Rows are points. The last column is the point's height on a tilted bowl or saddle (a function of degree 2), plus a little noise. Along how many of its main directions does it bend up, bend down or stay straight?

Points:
array([[-0.225,  0.042, -0.173],
       [-0.267,  0.274, -0.115],
       [ 0.035,  0.081, -0.015],
       [ 0.095,  0.067, -0.020],
       [ 0.042, -0.067, -0.005],
       [-0.174, -0.017, -0.102],
       [ 0.000,  0.010, -0.027],
       [ 0.106, -0.186,  0.091],
       [-0.100, -0.308,  0.386],
       [ 0.062,  0.119,  0.009]])
Directions: 1 up, 1 down, 0 straight

Points:
array([[-0.073, -0.230, -0.075,  0.068],
       [ 0.073,  0.186, -0.277,  0.195],
       [ 0.011, -0.073, -0.010,  0.076],
       [-0.203, -0.062, -0.319,  0.037],
       [-0.103,  0.230,  0.158,  0.200],
       [ 0.060, -0.022, -0.216,  0.167],
       [ 0.090,  0.098, -0.252,  0.181],
       [-0.087,  0.120,  0.126,  0.096],
       [ 0.074, -0.017, -0.030,  0.100],
       [ 0.018,  0.179, -0.017,  0.157],
       [-0.098,  0.239, -0.149,  0.171],
       [-0.064,  0.097,  0.151,  0.084],
       [-0.059,  0.232,  0.174,  0.215],
       [-0.235,  0.002, -0.104, -0.085],
       [-0.278, -0.130,  0.015, -0.224],
       [-0.036, -0.084, -0.090,  0.078]])
Directions: 1 up, 1 down, 1 straight

Points:
array([[ 0.204,  0.039,  0.189,  0.173],
       [-0.338,  0.350,  0.074,  0.388],
       [-0.035, -0.250,  0.001,  0.080],
       [-0.010,  0.005, -0.087, -0.062],
       [ 0.038, -0.033,  0.061, -0.015],
       [ 0.054,  0.107, -0.157, -0.065],
       [ 0.071,  0.200,  0.050,  0.019],
       [-0.256,  0.064,  0.235,  0.274],
       [-0.132,  0.177,  0.147,  0.113],
       [ 0.141,  0.073,  0.174,  0.112],
       [ 0.103, -0.017,  0.033, -0.020],
       [-0.232, -0.079, -0.071,  0.132],
       [-0.105, -0.003, -0.041, -0.014],
       [-0.041, -0.088, -0.071, -0.026],
       [ 0.120,  0.066, -0.253, -0.039],
       [-0.195,  0.208,  0.123,  0.154]])
Directions: 3 up, 0 down, 0 straight

Points:
array([[-0.031, -0.219, -0.008, -0.149],
       [ 0.096, -0.193, -0.125, -0.185],
       [ 0.087,  0.064,  0.211, -0.176],
       [-0.236,  0.147,  0.191, -0.190],
       [-0.002,  0.191, -0.051, -0.062],
       [-0.402,  0.146, -0.079, -0.260],
       [ 0.061, -0.087,  0.109, -0.116],
       [ 0.108,  0.087, -0.201, -0.125],
       [-0.088, -0.147,  0.177, -0.170],
       [-0.222,  0.024, -0.051, -0.066],
       [-0.166,  0.082, -0.041, -0.038],
       [-0.086,  0.155,  0.075, -0.062],
       [-0.145,  0.054,  0.192, -0.127],
       [-0.102,  0.076,  0.202, -0.127],
       [ 0.187,  0.146, -0.059, -0.152]])
Directions: 0 up, 3 down, 0 straight

Points:
array([[ 0.130,  0.048,  0.069, -0.007,  0.014],
       [ 0.129,  0.045,  0.004, -0.076,  0.034],
       [ 0.135, -0.108,  0.122, -0.068,  0.026],
       [ 0.001, -0.163,  0.085,  0.005, -0.009],
       [-0.067,  0.064,  0.077,  0.010, -0.015],
       [-0.022,  0.065, -0.341, -0.028, -0.155],
       [-0.005, -0.003,  0.178, -0.002, -0.011],
       [ 0.047,  0.052,  0.089,  0.098, -0.033],
       [-0.006,  0.104,  0.009, -0.030,  0.001],
       [ 0.094, -0.288,  0.191,  0.175, -0.165],
       [ 0.028, -0.065, -0.223,  0.009, -0.062],
       [ 0.266,  0.033,  0.060, -0.009, -0.016],
       [-0.247, -0.174, -0.098, -0.399, -0.201],
       [-0.017,  0.080, -0.011, -0.021,  0.004],
       [ 0.082,  0.079,  0.088,  0.066, -0.022],
       [ 0.213,  0.285,  0.074, -0.114, -0.110],
       [-0.291, -0.182,  0.081,  0.107, -0.214],
       [-0.097,  0.123,  0.100,  0.240, -0.190],
       [ 0.154,  0.111, -0.094, -0.132, -0.001],
       [ 0.039, -0.093, -0.044,  0.507, -0.434],
       [ 0.031, -0.215, -0.166,  0.354, -0.317],
       [ 0.157,  0.145,  0.004, -0.053, -0.011],
       [-0.048,  0.147, -0.220, -0.120, -0.079]])
Directions: 0 up, 4 down, 0 straight

Points:
array([[-0.118,  0.032, -0.012,  0.026,  0.105],
       [ 0.065, -0.161,  0.010,  0.044, -0.090],
       [ 0.163, -0.188, -0.036,  0.020, -0.099],
       [-0.038,  0.132,  0.131,  0.547,  0.143],
       [ 0.094, -0.089, -0.023,  0.151,  0.023],
       [-0.023, -0.052, -0.225,  0.146,  0.096],
       [ 0.207,  0.268, -0.062, -0.213, -0.225],
       [-0.004, -0.169, -0.010, -0.054, -0.086],
       [ 0.174,  0.004, -0.227, -0.152,  0.050],
       [ 0.058, -0.091, -0.133, -0.103,  0.057],
       [-0.138,  0.092, -0.236,  0.308,  0.080],
       [ 0.052,  0.003, -0.054, -0.005,  0.076],
       [-0.174, -0.091,  0.135, -0.268, -0.193],
       [ 0.223,  0.022, -0.223,  0.005,  0.035],
       [ 0.018,  0.031,  0.103,  0.008, -0.015],
       [ 0.099,  0.014,  0.162,  0.093, -0.132],
       [ 0.025,  0.043,  0.015, -0.094,  0.039],
       [ 0.300, -0.089,  0.077,  0.020, -0.283],
       [ 0.219, -0.100,  0.086, -0.044, -0.237],
       [-0.105,  0.115, -0.052, -0.219,  0.122],
       [-0.022,  0.227,  0.045, -0.003,  0.078],
       [ 0.030, -0.091, -0.255,  0.054,  0.076],
       [ 0.256,  0.396, -0.126,  0.123, -0.404],
       [ 0.021, -0.139, -0.230,  0.091,  0.060],
       [-0.021, -0.068, -0.127,  0.094,  0.089]])
Directions: 0 up, 2 down, 2 straight

Points:
array([[ 0.039, -0.016, -0.057,  0.219,  0.012, -0.012,  0.125],
       [ 0.172, -0.083,  0.003, -0.168,  0.179, -0.173, -0.064],
       [-0.193,  0.204, -0.141,  0.000, -0.345,  0.228,  0.247],
       [-0.123,  0.175,  0.031,  0.104, -0.295, -0.176,  0.237],
       [ 0.112, -0.081,  0.002, -0.017,  0.149, -0.100,  0.000],
       [ 0.038, -0.160, -0.030, -0.094, -0.016, -0.151, -0.073],
       [ 0.000, -0.012,  0.091, -0.070,  0.055,  0.325,  0.034],
       [ 0.067,  0.061,  0.205,  0.184, -0.172, -0.054,  0.118],
       [ 0.008, -0.004, -0.387, -0.023, -0.199, -0.213, -0.048],
       [ 0.162, -0.004,  0.071, -0.039, -0.091,  0.147, -0.046],
       [-0.021, -0.002, -0.018,  0.092,  0.007,  0.382,  0.158],
       [-0.021, -0.042, -0.019,  0.123, -0.118,  0.142,  0.135],
       [-0.162, -0.101,  0.123, -0.002, -0.112,  0.236,  0.234],
       [ 0.140,  0.072,  0.000, -0.255, -0.071, -0.120, -0.052],
       [ 0.008,  0.075,  0.030,  0.085, -0.061,  0.087,  0.062],
       [ 0.057, -0.181,  0.177, -0.083,  0.055, -0.034, -0.029],
       [ 0.089,  0.135,  0.127,  0.067, -0.072, -0.053,  0.055],
       [-0.201, -0.074, -0.058,  0.009,  0.190, -0.063,  0.161],
       [-0.028, -0.026,  0.048, -0.151,  0.219,  0.188,  0.045],
       [ 0.017, -0.087,  0.172,  0.006, -0.278, -0.179,  0.178],
       [ 0.010, -0.041, -0.293,  0.045, -0.067,  0.123,  0.075],
       [ 0.066, -0.016, -0.239, -0.053,  0.159,  0.073,  0.016],
       [ 0.057, -0.199, -0.218, -0.068,  0.241,  0.168,  0.090],
       [-0.225, -0.073, -0.035, -0.237, -0.107,  0.005,  0.007],
       [-0.001,  0.056, -0.041, -0.114,  0.101,  0.047, -0.007],
       [ 0.145, -0.072, -0.226, -0.085,  0.131, -0.311, -0.062],
       [-0.015, -0.276,  0.135, -0.271,  0.033,  0.211, -0.067],
       [ 0.071,  0.002,  0.094, -0.022, -0.072, -0.108,  0.024],
       [ 0.087,  0.283, -0.001,  0.026,  0.013,  0.047,  0.030],
       [ 0.099,  0.118,  0.268, -0.222, -0.112, -0.020,  0.069],
       [ 0.091,  0.027, -0.156,  0.127, -0.187,  0.099,  0.071],
       [ 0.102,  0.218, -0.122,  0.099,  0.334,  0.082,  0.261],
       [-0.111, -0.213, -0.099,  0.215,  0.221, -0.107,  0.268],
       [-0.138, -0.126,  0.377, -0.203, -0.047, -0.184,  0.123],
       [ 0.065,  0.181,  0.009,  0.073, -0.082,  0.219, -0.006],
       [ 0.140, -0.025, -0.019,  0.023,  0.083, -0.251,  0.027],
       [-0.280,  0.210,  0.029, -0.036, -0.140, -0.089,  0.267],
       [-0.091,  0.082, -0.031,  0.056,  0.165,  0.025,  0.174],
       [ 0.157,  0.236, -0.122, -0.052,  0.067,  0.027, -0.013],
       [-0.097,  0.059,  0.077, -0.201,  0.160,  0.214,  0.071],
       [ 0.188,  0.341,  0.138,  0.222,  0.288,  0.073,  0.188],
       [-0.151, -0.246, -0.009,  0.149, -0.184,  0.113,  0.343],
       [ 0.000, -0.027, -0.010, -0.270, -0.315, -0.129,  0.054],
       [-0.224, -0.034,  0.055,  0.169,  0.068,  0.151,  0.358],
       [-0.052, -0.097, -0.089, -0.086, -0.064, -0.118, -0.046],
       [-0.050,  0.025, -0.276,  0.399, -0.106, -0.140,  0.257]])
Directions: 3 up, 1 down, 2 straight

Points:
array([[-0.093, -0.074,  0.114,  0.136,  0.156,  0.013, -0.020],
       [-0.086,  0.216, -0.047,  0.121,  0.120, -0.056, -0.090],
       [-0.004,  0.226,  0.009, -0.095,  0.127,  0.109, -0.069],
       [ 0.159, -0.173, -0.041, -0.065,  0.045, -0.154, -0.135],
       [-0.051,  0.074,  0.060, -0.095, -0.024,  0.095,  0.004],
       [ 0.071, -0.204, -0.271, -0.281, -0.108,  0.032, -0.203],
       [-0.095, -0.141, -0.017,  0.174,  0.174,  0.060, -0.044],
       [-0.365,  0.178, -0.091,  0.233,  0.047, -0.034, -0.089],
       [ 0.138,  0.005,  0.119, -0.530, -0.309,  0.171, -0.232],
       [-0.230,  0.040, -0.119, -0.079,  0.044, -0.096, -0.041],
       [-0.045,  0.016,  0.006,  0.113,  0.020, -0.071, -0.035],
       [ 0.013, -0.204,  0.029,  0.126, -0.265,  0.305, -0.146],
       [-0.115, -0.197, -0.160, -0.010,  0.014, -0.081, -0.051],
       [-0.140,  0.037,  0.014, -0.095,  0.061,  0.002, -0.003],
       [-0.035, -0.149,  0.202,  0.084,  0.067, -0.298, -0.156],
       [ 0.060,  0.212,  0.161, -0.126, -0.263,  0.111, -0.130],
       [ 0.251,  0.087,  0.101,  0.150, -0.090, -0.053, -0.179],
       [-0.010,  0.104,  0.079,  0.052, -0.032,  0.193, -0.012],
       [ 0.070, -0.023, -0.030,  0.184,  0.078,  0.052, -0.076],
       [ 0.076, -0.041,  0.248,  0.057,  0.087, -0.158, -0.103],
       [-0.164,  0.091,  0.057,  0.203,  0.173,  0.218, -0.041],
       [ 0.324,  0.140,  0.019, -0.204, -0.478, -0.077, -0.474],
       [ 0.004,  0.157, -0.185,  0.165,  0.146, -0.271, -0.182],
       [ 0.081, -0.058,  0.107, -0.063,  0.071, -0.013, -0.030],
       [-0.173, -0.155,  0.138, -0.067, -0.109,  0.129,  0.016],
       [ 0.286,  0.344, -0.137,  0.139, -0.085, -0.135, -0.388],
       [ 0.101,  0.084,  0.022, -0.047,  0.295,  0.074, -0.137],
       [-0.131, -0.077, -0.048, -0.043, -0.358, -0.354, -0.295],
       [ 0.064, -0.042, -0.189, -0.004, -0.008, -0.031, -0.088],
       [ 0.044,  0.036, -0.104, -0.056,  0.077,  0.117, -0.054],
       [ 0.103, -0.224,  0.142, -0.153, -0.121,  0.150, -0.012],
       [-0.067, -0.123, -0.083,  0.088,  0.082, -0.163, -0.061],
       [-0.021, -0.032,  0.168, -0.081, -0.094, -0.102, -0.046],
       [ 0.278,  0.224, -0.042, -0.049, -0.113,  0.029, -0.245],
       [-0.217,  0.156, -0.003, -0.329, -0.017, -0.211, -0.213],
       [ 0.130, -0.013, -0.013,  0.182,  0.010,  0.116, -0.095],
       [ 0.030, -0.212,  0.050, -0.067,  0.220,  0.056, -0.060],
       [-0.142, -0.069,  0.029,  0.109,  0.241,  0.085, -0.031],
       [-0.128,  0.141,  0.166,  0.076, -0.140, -0.043, -0.076],
       [-0.152, -0.149, -0.087,  0.036, -0.048, -0.124, -0.045],
       [-0.090, -0.194, -0.024, -0.153, -0.154,  0.317, -0.062],
       [ 0.041,  0.095,  0.225,  0.084,  0.229,  0.176, -0.052],
       [-0.173, -0.189, -0.002,  0.000, -0.079, -0.045, -0.028],
       [ 0.057, -0.021, -0.067,  0.011,  0.149, -0.178, -0.117]])
Directions: 0 up, 5 down, 1 straight

Points:
array([[-0.197, -0.349,  0.148, -0.256,  0.022,  0.020, -0.085, -0.208,
        -0.358],
       [ 0.034,  0.123, -0.033,  0.124, -0.204,  0.188,  0.118,  0.100,
        -0.005],
       [-0.178,  0.006,  0.103,  0.012,  0.251,  0.259, -0.216,  0.158,
         0.020],
       [ 0.253,  0.137, -0.098, -0.049, -0.117, -0.005,  0.013, -0.024,
        -0.110],
       [ 0.550, -0.007,  0.035,  0.002,  0.313, -0.327, -0.054,  0.078,
         0.159],
       [ 0.159,  0.002,  0.078,  0.102, -0.202, -0.165,  0.122, -0.037,
        -0.145],
       [ 0.079, -0.056,  0.204,  0.184, -0.084, -0.071,  0.107,  0.188,
        -0.137],
       [ 0.068, -0.176, -0.062, -0.202,  0.161, -0.091, -0.092, -0.051,
        -0.156],
       [-0.010, -0.003, -0.016, -0.186, -0.334, -0.023,  0.117,  0.045,
        -0.160],
       [-0.018,  0.028, -0.064,  0.116,  0.027, -0.063, -0.395, -0.190,
        -0.237],
       [-0.055, -0.260,  0.060, -0.084, -0.035,  0.046, -0.067, -0.080,
        -0.137],
       [-0.029,  0.189,  0.177, -0.208, -0.038, -0.058,  0.094, -0.088,
        -0.112],
       [ 0.161, -0.039,  0.002,  0.024,  0.047,  0.214,  0.139,  0.064,
        -0.122],
       [ 0.117,  0.165,  0.287,  0.321, -0.082,  0.021, -0.111, -0.009,
        -0.037],
       [ 0.201,  0.048,  0.213, -0.045,  0.003,  0.020,  0.052, -0.134,
        -0.043],
       [ 0.046,  0.240, -0.001, -0.186,  0.059, -0.111,  0.056,  0.024,
        -0.134],
       [ 0.123,  0.252,  0.120, -0.102, -0.236,  0.167,  0.015,  0.052,
         0.071],
       [ 0.043, -0.040, -0.006, -0.197, -0.127, -0.314,  0.126,  0.273,
        -0.267],
       [-0.142,  0.119, -0.127, -0.129, -0.001,  0.178,  0.008, -0.238,
        -0.101],
       [-0.160,  0.046,  0.027,  0.256, -0.052,  0.059,  0.091,  0.067,
        -0.032],
       [ 0.003, -0.173, -0.050,  0.034,  0.192,  0.031, -0.017,  0.312,
        -0.045],
       [ 0.222, -0.051, -0.029, -0.114,  0.172,  0.089,  0.140,  0.002,
        -0.166],
       [-0.050, -0.056,  0.072,  0.019,  0.001, -0.222,  0.023, -0.030,
        -0.156],
       [ 0.344, -0.100,  0.156, -0.065,  0.140, -0.131,  0.337,  0.144,
        -0.223],
       [ 0.046,  0.015, -0.105, -0.136, -0.076,  0.070, -0.297, -0.076,
        -0.130],
       [ 0.074, -0.195,  0.230, -0.033,  0.104,  0.081, -0.237,  0.026,
        -0.117],
       [ 0.035, -0.040,  0.036,  0.200, -0.187,  0.178,  0.060,  0.008,
         0.047],
       [ 0.267,  0.014,  0.080,  0.160, -0.285, -0.222, -0.231, -0.137,
        -0.195],
       [-0.175, -0.019,  0.363,  0.056,  0.262, -0.153, -0.020, -0.218,
        -0.185],
       [ 0.182,  0.018,  0.019, -0.135,  0.070,  0.015, -0.320,  0.098,
        -0.108],
       [ 0.001, -0.172, -0.001,  0.025, -0.056, -0.127, -0.089, -0.143,
        -0.181],
       [-0.048, -0.097, -0.025,  0.229,  0.341,  0.029,  0.299, -0.105,
        -0.218],
       [ 0.151,  0.099,  0.043, -0.263,  0.002,  0.076, -0.065,  0.061,
        -0.102],
       [-0.022,  0.033,  0.281, -0.003, -0.088,  0.260,  0.175,  0.113,
         0.068],
       [ 0.046, -0.136, -0.053, -0.054, -0.035,  0.313, -0.050, -0.067,
        -0.052],
       [ 0.029,  0.053,  0.080, -0.161,  0.105, -0.232, -0.166,  0.184,
        -0.113],
       [ 0.023, -0.314, -0.157, -0.104, -0.034, -0.232, -0.193, -0.002,
        -0.265],
       [-0.013,  0.001,  0.008,  0.089, -0.136,  0.075,  0.000,  0.073,
         0.001],
       [-0.193, -0.206, -0.105,  0.147, -0.002,  0.059, -0.315, -0.131,
        -0.235],
       [ 0.128, -0.167,  0.008, -0.029, -0.121,  0.050, -0.247,  0.048,
        -0.095],
       [ 0.002,  0.084,  0.220, -0.135,  0.025,  0.234, -0.153, -0.069,
         0.150],
       [ 0.029, -0.091, -0.005,  0.130, -0.247, -0.092, -0.091, -0.206,
        -0.155],
       [-0.026,  0.005,  0.094,  0.249,  0.097,  0.022,  0.166,  0.020,
        -0.105],
       [-0.014,  0.011, -0.072, -0.099,  0.004,  0.024, -0.147, -0.007,
        -0.077],
       [-0.218, -0.053,  0.167, -0.012, -0.018,  0.013, -0.077,  0.067,
        -0.018],
       [ 0.099, -0.155, -0.273, -0.088,  0.272, -0.005, -0.215,  0.053,
        -0.136],
       [ 0.010, -0.060, -0.004,  0.179,  0.144,  0.124, -0.097, -0.051,
        -0.079],
       [ 0.140, -0.111,  0.148,  0.178, -0.215, -0.019,  0.177, -0.143,
        -0.109],
       [ 0.160, -0.017, -0.049, -0.140, -0.496, -0.196, -0.076, -0.062,
        -0.237],
       [ 0.192,  0.171,  0.115, -0.004,  0.010,  0.124,  0.181,  0.186,
        -0.151],
       [-0.061,  0.179, -0.067, -0.102,  0.005,  0.338, -0.299,  0.058,
         0.018],
       [-0.074, -0.129,  0.086, -0.060, -0.091,  0.018, -0.033, -0.098,
        -0.059],
       [ 0.132,  0.083, -0.215,  0.056,  0.136, -0.043, -0.125, -0.006,
        -0.110],
       [ 0.027, -0.063, -0.070,  0.014, -0.020, -0.251, -0.040, -0.040,
        -0.147],
       [-0.012,  0.105, -0.089,  0.153,  0.174,  0.069, -0.048, -0.022,
        -0.078],
       [ 0.215,  0.124,  0.073,  0.091,  0.052,  0.056, -0.088,  0.124,
        -0.065],
       [ 0.023,  0.079,  0.208,  0.062,  0.306, -0.072,  0.082, -0.033,
        -0.075],
       [-0.159, -0.321,  0.151,  0.139,  0.118,  0.256,  0.006,  0.382,
        -0.111],
       [ 0.010, -0.074,  0.397, -0.147,  0.187, -0.147, -0.030, -0.176,
        -0.218],
       [-0.162, -0.196,  0.347, -0.005, -0.221, -0.048, -0.163, -0.034,
        -0.083],
       [-0.024, -0.141, -0.173, -0.242,  0.068, -0.094, -0.089, -0.113,
        -0.251],
       [ 0.012,  0.068, -0.071,  0.156, -0.235, -0.128, -0.059, -0.034,
        -0.163],
       [-0.009,  0.021, -0.085, -0.082,  0.160, -0.173,  0.216,  0.013,
        -0.115],
       [ 0.040, -0.142,  0.184,  0.047,  0.144, -0.056,  0.016, -0.200,
        -0.156]])
Directions: 1 up, 5 down, 2 straight
